Each row of a before or after table is a point. One or more steps were done to the points. Then noise was added and the rows were shuffled. The steps act on columns, c1 being the first. Write out the steps. A step turns or swaps two columns, mirrors them in a line or flattens them onto one, adds a multiple of one to another, or multiplies or shifts one. Angles are multiples of 10 degrees, from the lower column toward the higher: turns from -170 to 170, lines from 10 to 170 but not 90. Use the fewest steps. Two steps may share a column if one is a turn and the other turns, adds or multiplies; they go together, in the order done. Otherwise the lowest column goes first.

Before (13 x 3):
[[ -4  36  -1]
 [ 46 -15 -27]
 [ -8 -64  18]
 [-18   9  -8]
 [ 46  -8  -4]
 [ 20  32 -13]
 [ 62 -13 -54]
 [ 29 -14 -14]
 [ 16   9  17]
 [ -5   5 -36]
 [ 22  19  22]
 [  6 -19  16]
 [-43 -41  22]]
After (13 x 3):
[[-46 -26 -16]
 [  3  -3  36]
 [-45  -7  -4]
 [ -5  17 -16]
 [-13  16   9]
 [-31 -16 -15]
 [ 16  -7  10]
 [-21 -14  31]
 [-60 -56 -16]
 [ 43  21 -39]
 [  3 -34   1]
 [  8  20 -64]
 [-21  24  18]]
Steps: multiply c1 by -1; swap c2 and c3

Before (14 x 6):
[[ -8  25 -27  -6 -17 -31]
 [ 12  -4   1 -14 -29 -32]
 [-23 -26  -7 -20 -37   4]
 [ -5   4 -22 -26  28   7]
 [ 26  28  -1  34  20 -35]
 [-34   7  16   1 -20 -23]
 [  6 -26 -22  10   2 -17]
 [-32 -24  40 -16  16  -7]
 [ 10 -23 -19 -15 -29 -14]
 [-13   4  -8 -14 -36 -33]
 [  3 -19  35 -12  28 -49]
 [  5  17  14  35   1 -36]
 [ -8  13 -23  16 -10 -18]
 [  3   7  20  -1  19  -6]]
After (14 x 6):
[[-11  48   3 -19  14  36]
 [ 18  17  51   3  23  39]
 [-15 -56 -10  26   1  10]
 [ -3  15  25  -3 -20   3]
 [-38  58  18  83 -20  20]
 [ -1  25  -2  39   9  22]
 [-27 -37  77 -27 -26  43]
 [-28  -7  21 -34  28  22]
 [  8   7 -28 -66 -30  -2]
 [ 24 -47  58 -43 -16  23]
 [-16 -49 -13 -39  27   8]
 [ -4   7  26 -36  37  36]
 [ 22 -53  -1 -49  36   6]
 [-21  35  42  89  -2  27]]
Steps: turn c1 and c6 by -150 degrees; add 1 times c6 to c3; multiply c2 by 2; multiply c4 by 2.5; multiply c5 by -1

Before (11 x 9):
[[-20 -10  33 -15  14 -21 -24  55 -16]
 [ 27 -47 -19 -46 -45 -31 -37  -5   9]
 [-23 -31  15  67   8  -9  10  -6  38]
 [-15  10 -15  39 -13  33  29  24  10]
 [-18  39 -11  -4  20 -12  19  12  31]
 [-32  12  42 -53   7 -11  18  12 -39]
 [-27  55 -31  23  -5 -29   7   9 -16]
 [-38   2 -24   9  14  18 -22  -4  12]
 [  2 -54 -25  39  14 -35  19  31  23]
 [-24  54   8  24  10   1  -1 -19  18]
 [ 36 -56  16  16  31 -22  11  13   0]]
After (11 x 9):
[[-24 -47 -18 -10 -46 -32  82 -13  -7]
 [ 33  11  42  46  20 -11  29  11 -33]
 [ 21  40 -10   7   9 -13  -2   3  35]
 [ 27  10 -15  11 -15  32 -72  -9   3]
 [ 19 -54 -26 -40   6 -34 -13 -24  26]
 [-19 -56  16 -19  30 -22  -2 -32   9]
 [ 27   3 -24  -9  10  19  -3  27  16]
 [ 52 -11  33 -16  18 -22  44 -29 -10]
 [  7  54   9 -17   4   1 -15  30  19]
 [ 14 -31  16 -50  -4 -11 -44  19  38]
 [ 26  56 -30 -31   1 -28   1  11 -16]]
Steps: turn c1 and c8 by -140 degrees; add 1 times c6 to c7; turn c4 and c7 by -140 degrees; turn c5 and c9 by 20 degrees
